Each row of a before or after table is a point. The points were changed in one or more steps. Then noise was added and the rows were shuffled. The steps act on how far a point lies along the listed directions, d1 being the first. Name the steps. A step turns or swaps two directions, mirrors them in a line or flattens them onto one, adds a multiple of one to another, or multiplies one. Angles are multiples of 10 degrees, from the lower direction toward the higher: turns from -170 to 170, lines from 10 to 170 but not 90. Use the fewest steps. Two steps may share a direction if one is a turn and the other turns, adds or multiplies; they go together, in the order done. Otherwise the lowest direction goes first.

Directions:
(1): [ 23.7  -5.5 -11.4]
(2): [12.6 12.3 20.3]
(3): [  1.1 -23.3  13.4]
Before (13 x 3)
[[ -0.2 -11.2  -8.4]
 [ -2.4   3.1  -3.4]
 [  8.0   5.9   0.5]
 [ -0.6  -4.1  -0.9]
 [  2.2  -7.5  -0.2]
 [ -2.7   4.3   6.0]
 [ -0.3   0.0   2.3]
 [  4.0   1.0  -2.2]
 [  3.3  -6.2  -4.3]
 [ -1.0   1.6  -3.7]
 [ -3.0  -6.8  -4.1]
 [  1.4  -4.1  -0.3]
 [  7.3  -1.9  -2.0]]
After (13 x 3)
[[ 3.8  8.3 -1.3]
 [ 1.2  1.1  4.1]
 [ 2.9  2.7 -3.6]
 [ 3.0 -2.3  0.3]
 [11.1 10.5 -3.7]
 [-2.1  0.8  5.8]
 [ 2.2  4.0 -1.5]
 [ 2.6 -8.4 -0.8]
 [ 5.0  4.2 -7.1]
 [-2.5 -0.8 -1.2]
 [ 7.0  3.3 -4.7]
 [ 6.3 -1.9 -4.9]
 [-7.4 -3.5  1.6]]
Steps: add 0.5 times d3 to d1; turn d2 and d3 by 150 degrees

Directions:
(1): [-20.5  -2.6   3.9  -1.0  34.8  13.2   7.8  -6.6]
(2): [ 14.8   6.9   2.3   9.6  14.3 -17.7  24.9  20.8]
(3): [ -6.0  31.8   6.4 -18.2   4.8 -18.8  -7.6  -8.7]
(4): [ 6.9 21.9 21.7  9.5 -6.9 27.6  4.0  4.5]
Before (11 x 8)
[[  0.7   3.9  -0.2  -0.5   5.8  -4.8  -0.7  -0.9]
 [ -3.1   1.5   1.7   5.2   4.7  -0.4   2.1   0.8]
 [  3.0   3.3   0.7   0.7  -0.9  -4.3   1.5  -0.9]
 [ -4.2   2.7  -1.0  -2.3   7.0  -4.7   0.9  -0.8]
 [  4.5   8.9   8.5   7.5  -2.8  11.6   3.1   5.9]
 [ -4.1  -0.8   0.3  -4.8  -8.2   3.4 -10.3  -8.9]
 [ -2.0   0.2  -2.5  -1.9   2.5   2.4   0.3  -0.1]
 [  2.7  -4.1   0.2   2.6  -0.3   3.0   2.3   0.5]
 [ -2.0  -3.8  -1.5  -1.0  -1.0   2.0  -6.1  -3.4]
 [ -3.2   8.4   6.4  -1.8   0.5  12.8  -0.6  -2.9]
 [ -4.9   2.6  -1.8  -5.7  -2.1   0.7  -8.8  -8.1]]
After (11 x 8)
[[  6.8   2.7  -1.4   0.7  -9.4  -3.0  -2.5   1.4]
 [  0.6  -2.0  -0.3  -0.4   1.2  -0.4   0.4  -1.5]
 [  6.5   0.6   0.3  -0.3 -14.6  -3.6  -5.0  -0.4]
 [ -2.2  12.4   7.3   0.6   1.6   6.6  -1.3  -0.1]
 [  1.8   1.1  -2.6  -0.6   0.2  -0.7   2.2   3.1]
 [ -1.9   0.6   1.4   0.3   1.7   2.3  -0.6  -4.3]
 [ -2.1   2.3   1.6   5.1   4.1  -2.2   2.6   1.6]
 [  6.2  12.7   5.5  -0.7  -4.8   1.1   3.4   4.1]
 [  0.0   0.5  -0.3   2.0   4.1  -2.2   3.8   3.0]
 [  4.2  -2.1  -1.9   1.0  -4.9  -3.7  -2.8   1.7]
 [  0.9   1.3   0.6   1.9   5.1   0.4   0.0  -0.3]]
Steps: swap d1 and d2; flatten d3 and d4 onto the line at 60 degrees

Directions:
(1): [-16.9  21.3  -5.5  -5.2   2.1  -8.5 -22.1 -15.4  24.9 -15.0  20.5   5.3]
(2): [-34.3  -3.0  30.3  -5.6   1.8 -17.4  -3.4  15.6  -3.9   3.1  -8.3 -10.2]
(3): [-10.2 -16.5  -7.7 -28.2 -29.3   0.1  -0.2 -25.1 -10.2  -4.0  -5.9  -4.5]
(4): [  8.4  27.4  -3.0   3.1 -34.5 -12.1   7.8  13.1  13.8   9.7 -12.7  -6.5]
(5): [  2.3   4.2  -6.1   0.1  -8.4 -11.9   2.4  19.7 -23.4 -38.3   6.2  13.2]
Before (13 x 12)
[[  0.4   7.9   3.0   2.5  -6.1  -8.2   0.5   7.4   0.6  -4.1  -0.2  -1.1]
 [ -4.3  -0.8   3.4   2.3   7.0   1.7  -3.5  -1.8   1.9   4.4   0.0  -4.3]
 [ 10.3  -0.7  -2.1   1.8   4.6   2.0   2.1   3.1   0.8  -2.9   2.4   7.1]
 [  5.3   0.7   0.5   1.4  -6.4   2.1   2.0  -3.3   6.8  12.0  -6.5  -1.9]
 [ 12.2   0.4  -8.1   1.9  -6.7  -0.8   5.4   1.1  -4.0  -3.2  -1.8   0.7]
 [ -1.3   0.1   3.3  -6.0  -7.2  -0.6   4.2  -2.5   3.6   7.1  -8.1  -3.7]
 [ -7.3   3.4  10.7   4.8   7.2  -3.7  -1.0   8.2  -0.7   2.1  -1.8  -1.3]
 [  1.8   3.7   0.8   4.4   2.8   1.1  -1.1  -1.9   9.9   9.9  -0.4  -1.3]
 [  0.0  -0.2   0.4   2.0   1.6   3.0   3.5  -2.5   0.2   4.9   1.1  -3.2]
 [ -1.2   0.8  -1.0  -0.2  -2.3   1.5  -2.8  -1.2   0.3   1.5  -2.8  -4.4]
 [ -1.7   8.7   7.9   4.7   1.3  -0.4  -0.9   3.5  10.1  11.4  -1.6  -4.4]
 [ -4.8   5.5   2.4  -0.6  -2.1  -8.0  -1.0   5.5  -2.4 -10.6   3.2   4.2]
 [ -3.9   5.7   5.2   5.7   1.0  -3.0  -2.1   4.8   0.8   0.5  -0.8   0.0]]
After (13 x 12)
[[  5.5  12.3  -7.2   6.4   5.1  -0.8  -5.1   1.5   2.5 -13.3   9.7   8.8]
 [  3.1   3.1  -2.9   6.5   8.7   2.9  -3.4   0.2   1.4  -1.7   3.9   0.2]
 [  5.5   5.3   2.3  10.2   6.1  -1.3   2.3   9.8   3.0   3.1  -0.7   1.8]
 [  0.2   1.4  -1.3   1.2  -0.8   2.6  -3.0  -1.6   1.8   2.6  -2.4  -4.3]
 [  5.0   8.3  -4.6   6.5  -1.1  -0.6  -2.0   2.8  -0.6  -7.9   3.4   5.5]
 [ -7.3  -3.5   7.3  -4.0  -8.1  -8.6   3.4   4.7  -4.8   1.6  -7.3  -6.5]
 [ -0.8   6.3   1.3  -3.6  -2.5   0.7  -0.7  -6.8  13.0   8.8  -2.8  -2.7]
 [ -1.1  -4.3   8.2  -1.3   2.2  -4.9   3.5  11.3  -6.7  -5.7  -1.9   4.3]
 [ -2.5   2.4   2.6   3.7   3.6   0.6   2.2   1.0   0.8   2.1   2.8  -2.6]
 [  5.8   0.9  -8.3  -3.9  -8.0  -1.0   1.8  -4.0  -4.0  -8.8   2.7   5.6]
 [ -0.8   4.9   7.4   5.1  -0.7  -2.5  -0.1   4.1   8.8  10.2  -5.2  -1.9]
 [  6.5   7.6  -4.5   0.4 -10.3  -5.2   0.9   1.6   0.1  -6.8   1.6   1.1]
 [  9.7  15.1  -1.0  11.3   3.9   0.1  -0.2   9.8   6.6  -1.8   4.8   4.0]]
Steps: multiply d2 by 1.3; turn d1 and d2 by -130 degrees; multiply d3 by 1.6; turn d3 and d5 by -50 degrees
